Each wall is flat, endless, passes through zero and stands at right angles to its row. A trip goes straight from one point to another. Which walls does it cross, in order?

Walls:
(1): | -0.11 |  0.03 |  0.45 |
(2): | -0.24 | -0.17 |  0.31 |
(3): | -0.40 | -0.03 |  0.13 |
(4): |  0.01 |  0.01 | -0.12 |
Trips:
|  0.33 |  0.30 | -0.15 | to |  0.64 |  0.00 | -0.23 | -> none
|  0.31 | -0.73 | -0.22 | to |  0.24 |  0.32 | -0.35 | -> none
|  0.19 |  0.00 | -0.11 | to |  0.07 | -0.01 | -0.21 | -> none
|  0.18 |  0.43 | -0.19 | to | 0.15 | 0.13 | 0.25 | -> 1, 4, 2
|  0.49 |  0.28 | -0.03 | to |  0.54 |  0.03 | -0.21 | -> none
| -0.05 |  0.14 | -0.35 | to |  0.34 | -0.07 |  0.12 | -> 4, 1
|  0.33 | -0.13 | -0.16 | to | -0.14 |  0.13 | -0.24 | -> 3

Walls:
(1): | -0.04 |  0.31 |  0.14 |  0.31 | -0.20 |  0.49 |  0.37 | -0.01 |
(2): |  0.06 |  0.34 |  0.32 | -0.08 |  0.44 | -0.10 |  0.18 |  0.32 |
(3): | -0.14 | -0.05 | -0.44 | -0.18 | -0.25 | -0.15 |  0.14 |  0.68 |
(4): |  0.46 | -0.22 |  0.23 |  0.18 | -0.03 | -0.09 |  0.26 |  0.31 |
(5): |  0.26 |  0.30 |  0.26 | -0.10 |  0.30 | -0.24 | -0.01 |  0.08 |
Trips:
|  0.17 | -0.17 | -0.33 | -0.45 | -0.28 |  0.45 | -0.18 |  0.11 | to | -0.16 |  0.16 | -0.16 | -0.35 | -0.25 |  0.18 | -0.14 |  0.30 | -> 1
| -0.44 | -0.22 | -0.19 |  0.22 |  0.42 |  0.00 |  0.01 |  0.08 | to |  0.03 | -0.37 |  0.13 | -0.24 | -0.23 | -0.56 |  0.29 | -0.01 | -> 2, 4, 5
| -0.18 | -0.18 |  0.36 | -0.29 | -0.13 |  0.32 | -0.50 | -0.34 | to | -0.32 | -0.46 | -0.39 |  0.09 |  0.32 |  0.17 |  0.31 | -0.17 | -> 3
|  0.63 |  0.55 |  0.14 | -0.08 | -0.01 |  0.57 | -0.16 | -0.21 | to |  0.21 |  0.05 | -0.06 |  0.63 | -0.09 |  0.32 |  0.32 |  0.12 | -> 5, 2
| -0.06 | -0.01 |  0.71 |  0.12 | -0.12 |  0.10 | -0.13 |  0.00 | to |  0.09 |  0.04 |  0.18 |  0.22 | -0.02 | -0.04 | -0.10 | -0.32 | -> 2, 4
|  0.09 | -0.20 |  0.44 |  0.09 | -0.55 |  0.55 |  0.18 | -0.54 | to | -0.08 | -0.28 | -0.64 | -0.03 |  0.12 |  0.12 |  0.26 |  0.08 | -> 4, 3, 1
|  0.02 | -0.12 |  0.23 |  0.05 | -0.21 |  0.02 | -0.05 |  0.30 | to | -0.05 | -0.17 | -0.49 | -0.15 | -0.13 |  0.02 | -0.50 |  0.31 | -> 2, 1, 4
| -0.26 | -0.27 |  0.36 | -0.07 |  0.10 | -0.31 |  0.28 | -0.06 | to | -0.01 |  0.40 |  0.02 | -0.27 | -0.32 |  0.31 |  0.01 | -0.05 | -> 1, 4, 5, 3, 2

Walls:
(1): | -0.52 | -0.31 |  0.18 |  0.31 |  0.13 | -0.06 | -0.13 | -0.37 | -0.17 |  0.34 | -0.13 |  0.76 |  0.35 | -0.22 |
(2): |  0.25 | -0.07 |  0.01 |  0.18 | -0.02 |  0.34 |  0.32 |  0.09 | -0.07 | -0.51 | -0.09 | -0.58 |  0.41 |  0.03 |
(3): |  0.17 | -0.21 | -0.27 |  0.48 | -0.55 |  0.06 |  0.05 | -0.49 | -0.01 |  0.75 |  0.14 | -0.40 |  0.05 | -0.30 |
(4): |  0.36 | -0.11 | -0.54 | -0.22 |  0.34 | -0.20 |  0.16 | -0.17 |  0.14 | -0.03 | -0.38 | -0.18 |  0.06 | -0.38 |
(5): |  0.04 | -0.11 |  0.19 |  0.10 | -0.25 | -0.10 |  0.02 | -0.16 |  0.17 | -0.31 | -0.07 |  0.20 | -0.15 |  0.08 |
(6): |  0.36 |  0.09 | -0.36 |  0.31 | -0.11 |  0.18 | -0.27 | -0.05 |  0.24 |  0.28 |  0.08 | -0.30 |  0.10 | -0.10 |
(7): |  0.35 | -0.04 | -0.21 |  0.19 |  0.11 |  0.46 | -0.23 | -0.24 |  0.13 |  0.30 | -0.19 | -0.03 | -0.03 |  0.11 |
(8): |  0.06 |  0.00 | -0.27 | -0.16 | -0.14 | -0.28 |  0.23 | -0.18 |  0.13 | -0.08 | -0.17 | -0.19 |  0.04 |  0.52 |
Trips:
|  0.34 |  0.26 |  0.76 |  0.29 | -0.21 |  0.00 |  0.04 | -0.11 | -0.21 | -0.52 | -0.40 | -0.04 |  0.20 | -0.17 | to |  0.47 | -0.12 | -0.02 |  0.17 | -0.44 | -0.08 |  0.40 |  0.11 | -0.36 | -0.55 | -0.32 |  0.91 |  0.07 |  0.14 | -> 1, 8
| -0.12 |  0.48 | -0.31 | -0.09 | -0.17 | -0.33 |  0.06 |  0.15 | -0.02 | -0.18 | -0.17 |  0.29 |  0.15 | -0.06 | to | -0.54 |  0.39 |  0.05 | -0.15 |  0.07 | -0.06 |  0.02 |  0.19 |  0.48 |  0.03 | -0.04 |  0.20 |  0.34 | -0.05 | -> 5, 4, 8
| -0.76 | -0.03 |  0.09 | -0.03 | -0.10 |  0.26 | -0.08 |  0.01 | -0.19 | -0.73 |  0.21 | -0.12 | -0.17 |  0.29 | to |  0.22 |  0.23 |  0.04 | -0.25 | -0.31 |  0.12 |  0.08 |  0.53 | -0.10 |  0.18 |  0.00 |  0.35 |  0.03 | -0.27 | -> 8, 2, 5
| -0.08 | -0.09 | -0.56 | -0.07 | -0.05 | -0.21 | -0.17 |  0.07 | -0.06 | -0.30 | -0.09 | -0.24 |  0.10 |  0.26 | to | -0.10 | -0.05 | -0.07 | -0.09 |  0.32 |  0.21 |  0.35 | -0.29 | -0.05 | -0.16 |  0.33 |  0.55 |  0.59 |  0.07 | -> 6, 1, 8, 4
